Each row of a before or after table is a point. The points were changed in one or more steps. Then noise was added and the rows were shuffled. The steps act on how far a point lies along the listed directions, d1 being the first. Write out the steps. A step turns or swaps two directions, mirrors them in a line or flattens them onto one, adds a multiple of one to another, or multiplies one. Angles are multiples of 10 degrees, from the lower direction toward the higher: turns from -170 to 170, lines from 10 to 170 but not 90. Use the fewest steps. Two steps may share a direction if one is a turn and the other turns, adds or multiplies; they go together, in the order done. Otherwise the lowest direction goes first.

Directions:
(1): [-5.4,  2.5]
(2): [-2.5, -5.4]
Before:
array([[ 5.7,  1.6],
       [-3.6, -0.8],
       [-3.7,  5.3],
       [ 0.6,  3.2],
       [-2.8, -5.6],
       [ 1.1,  7.3],
       [ 6.3,  1.9],
       [ 7.7,  3.2],
       [ 4.9,  0.6],
       [-6.5, -3.1],
       [ 5.5,  2.2],
       [-1.6,  1.9]])
After, 12 rows:
array([[-6.8, -1.6],
       [ 5.0,  2.5],
       [ 8.2,  2.9],
       [-3.4, -1.5],
       [ 5.7,  1.9],
       [ 1.9, -2.4],
       [ 6.1,  2.6],
       [-5.6,  2.5],
       [ 0.6, -6.5],
       [ 3.4,  2.9],
       [ 0.1, -2.6],
       [ 5.3, -4.9]])
Steps: swap d1 and d2

Directions:
(1): [-5.0, -1.6, -2.3, -1.6,  7.9,  3.0]
(2): [-4.1, -5.2,  4.1, -5.5, -2.3, -3.3]
Before (13 x 6):
array([[  0.0,  -3.4,   0.4,  -1.0,  -0.6,  -1.8],
       [ -0.4,  -2.4,   2.0,  -2.3,  -1.6,  -1.5],
       [ -4.6,  -3.7,   3.8,  -4.3,  -1.3,  -3.8],
       [ -5.5,  -0.9,   0.1,  -3.2,   7.4,   1.7],
       [  5.9,   3.8,   1.7,   4.3,  -9.7,  -2.2],
       [ -3.4,   0.5,  -1.8,   0.3,   4.5,   4.2],
       [  2.4,   4.4,   1.2,   1.2,  -7.0,   0.1],
       [  4.0,   4.1,  -0.9,   4.4,   0.0,   2.7],
       [-10.7, -10.1,   2.7, -10.2,   3.1,  -6.2],
       [ -1.9,   0.3,  -1.0,  -2.0,   5.4,   1.7],
       [  1.0,  -1.9,   1.1,  -2.7,  -1.4,  -0.3],
       [  0.3,   1.3,   1.3,   2.5,  -3.9,   0.1],
       [  8.9,  10.8,  -6.4,   7.6,  -1.4,   2.9]])
After (13 x 6):
array([[  4.3,   4.6,  -0.9,   1.9,   1.0,   1.3],
       [ -5.4,  -1.7,   3.7,  -4.8,  -3.2,  -0.7],
       [ -5.8,  -6.1,   5.4,  -6.2,  -4.2,  -4.1],
       [  1.8,  -0.3,   4.7,  -0.5,  -5.8,  -1.9],
       [ -0.5,  -2.2,  -1.8,   0.0,   2.9,   0.1],
       [  3.1,   4.7,  -1.2,   4.3,  -2.0,   2.6],
       [ -4.4,   0.8,  -2.6,   0.0,   7.3,   2.5],
       [ -0.4,  -1.6,  -0.7,  -2.0,   2.3,   1.5],
       [  3.2,   6.4,  -2.7,   4.6,   3.2,   3.3],
       [ -2.1,  -1.0,  -0.5,  -1.2,   3.0,   1.7],
       [  3.6,  -0.3,   5.3,  -4.1, -14.1,  -7.5],
       [ -2.9,   3.2, -10.0,   3.7,  14.6,   4.7],
       [ -3.3,  -2.1,   2.1,  -0.8,  -1.4,  -0.9]])
Steps: turn d1 and d2 by -100 degrees

Directions:
(1): [-3.6, -7.8,  3.8,  4.1,  2.6,  4.5,  1.7,  4.6,  2.4]
(2): [ 7.1, -5.9, -2.5, -2.7,  1.5, -2.0, -1.6, -2.1,  7.0]
(3): [ 1.4,  1.4, -6.1,  4.3,  8.7,  2.2,  3.3, -2.5, -2.0]
(4): [-0.3, -4.0, -1.5, -2.4,  3.3, -7.7, -0.9,  5.5, -6.0]
Before:
array([[ -1.6,   5.4,  -6.1,   1.4,   3.9,  -6.1,   1.9,   2.6,  -8.1],
       [ -5.4,  -2.6,   5.2,  -1.9,  -2.9,  -3.4,  -1.2,   5.3,  -2.5],
       [  0.7, -10.6,   3.1,   2.6,   0.3,   6.1,   0.7,   2.2,   7.4],
       [ -6.1,   2.3,   1.6,   2.7,  -0.7,   3.4,   0.0,   1.9,  -1.5],
       [  6.1,  -7.1,  -7.7,   0.1,   7.9,  -1.9,   0.9,  -1.8,   1.0],
       [ -2.3,   5.5,   3.7,   0.8,   2.0,   0.6,   0.8,  -0.1,  -4.3],
       [  3.2,  -0.4,   3.3,  -3.4,  -4.2,  -2.1,  -2.9,  -3.2,   7.2],
       [ -2.4,  10.0,   4.6,   0.2,  -7.3,   2.1,  -1.9,  -2.9,   0.5]])
After, 8 rows:
array([[-1.4,  0.4,  4.8,  1.3, -8.6,  4.8, -0.6, -0.4,  8.8],
       [ 0.7,  3.2, -3.4,  3.5,  4.4,  4.5,  2.4, -5.6,  2.9],
       [-6.2,  5.3,  4.0, -2.1, -8.7, -0.7, -1.4,  1.6, -7.3],
       [ 4.1, -1.4,  3.5, -1.8,  1.4,  0.9, -1.0, -2.1,  5.4],
       [ 3.8, -0.6, -3.8, -1.8,  1.0, -0.7, -2.2, -2.9,  4.9],
       [ 1.9,  6.9, -6.7, -1.9,  2.3, -5.4,  0.1, -1.5, -9.4],
       [ 4.3, -9.2, -0.8,  1.8,  6.7, -1.2, -0.5,  2.3,  5.8],
       [-3.6, -2.1,  0.1,  3.0,  7.6, -2.5,  1.7,  3.3, -4.5]])
Steps: turn d1 and d3 by 160 degrees; turn d2 and d4 by 150 degrees

Directions:
(1): [-9.1,  2.6, -2.4, -5.7, -0.8,  7.4,  0.5,  2.0, -3.2, -3.3, -2.1, -1.2]
(2): [-1.9, -4.3, -2.1,  5.0, -6.3,  3.9, -5.4,  0.9, -4.0,  3.1,  6.1,  4.0]
Before, 10 rows:
array([[ -6.8,   3.0,  -0.7,  -3.7,  -5.0,   8.0,  -2.3,   4.1,  -8.2,
         -3.0,   0.3,   0.3],
       [ -2.1,  -0.9,  -2.5,  -1.1,  -1.7,   2.0,  -2.0,   1.8,  -4.2,
         -0.3,  -4.0,   0.0],
       [  3.2,   5.9,   4.0,  -6.4,   9.5,  -2.5,   8.4,   0.2,   5.1,
         -2.0,  -6.3,  -2.5],
       [ -0.1,   3.4,  -2.4,  -3.0,   1.3,   0.8,   1.6,  -1.1,  -1.8,
         -1.2,  -3.6,  -1.1],
       [ -3.0,   0.5,  -2.2,  -1.6,  -0.5,   6.3,   0.0,   1.3,  -2.8,
         -1.0,   0.5,   1.3],
       [ 15.3,  -2.1,   6.2,   5.8,   5.2, -14.0,   0.9,  -3.1,   7.1,
          5.9,   2.1,   0.5],
       [ -6.4,   0.5,  -2.7,  -1.9,  -1.7,   4.7,  -0.7,   3.4,  -3.8,
         -3.1,  -0.5,   1.6],
       [  2.9,  -0.2,   0.5,   0.6,  -2.7,   0.0,  -2.7,   2.2,  -1.9,
          0.0,   4.1,  -3.2],
       [  0.7,  -9.6,  -2.4,  10.8,  -6.3,   3.1,  -7.3,  -0.4,  -5.1,
          4.4,  10.3,   5.7],
       [ -3.8,   0.0,  -2.2,   0.2,  -3.0,   0.8,  -1.0,   2.4,  -2.3,
         -1.2,   2.6,   2.0]])
After:
array([[  0.4,   2.5,   0.8,  -3.0,  -0.8,   1.2,  -0.1,   2.7,  -1.3,
         -2.8,   1.4,  -5.2],
       [  5.6,   1.2,   0.9,  -0.2,   4.3,  -2.2,   2.8,  -0.9,   2.3,
         -0.4,  -1.7,  -0.5],
       [  9.4,   4.2,   5.4,  -1.0,   3.7,  -7.9,   3.6,  -0.1,   1.6,
         -2.0,  -3.9,  -2.6],
       [ -8.8,   5.3,  -0.9, -10.4,   7.9,   4.6,   7.1,   0.3,   0.0,
         -8.6,  -7.8,  -6.3],
       [  3.4,  -0.3,  -0.4,  -0.3,   1.5,  -3.8,  -0.3,   0.4,  -0.4,
          0.5,  -5.4,  -1.1],
       [-13.7,  -2.0,  -3.7,  -2.1,  -7.6,  13.3,  -6.5,   4.3,  -8.5,
          1.2,   5.8,   3.6],
       [  4.4,  -5.2,   0.6,   7.8,  -4.1,   2.0,  -4.1,   1.0,  -2.3,
          7.0,   9.0,   7.5],
       [  4.8,   0.3,  -1.6,   2.5,  -0.4,  -2.3,  -0.9,  -1.9,  -1.5,
          2.2,   0.4,   1.5],
       [  0.5,   2.6,  -0.2,  -1.5,   1.8,  -4.2,   2.9,   1.1,   1.7,
         -2.6,  -1.7,  -0.6],
       [  4.8,   0.7,   1.5,   0.6,   4.1,  -6.2,   3.1,   0.6,   2.9,
         -1.6,  -3.5,  -0.3]])
Steps: turn d1 and d2 by -150 degrees
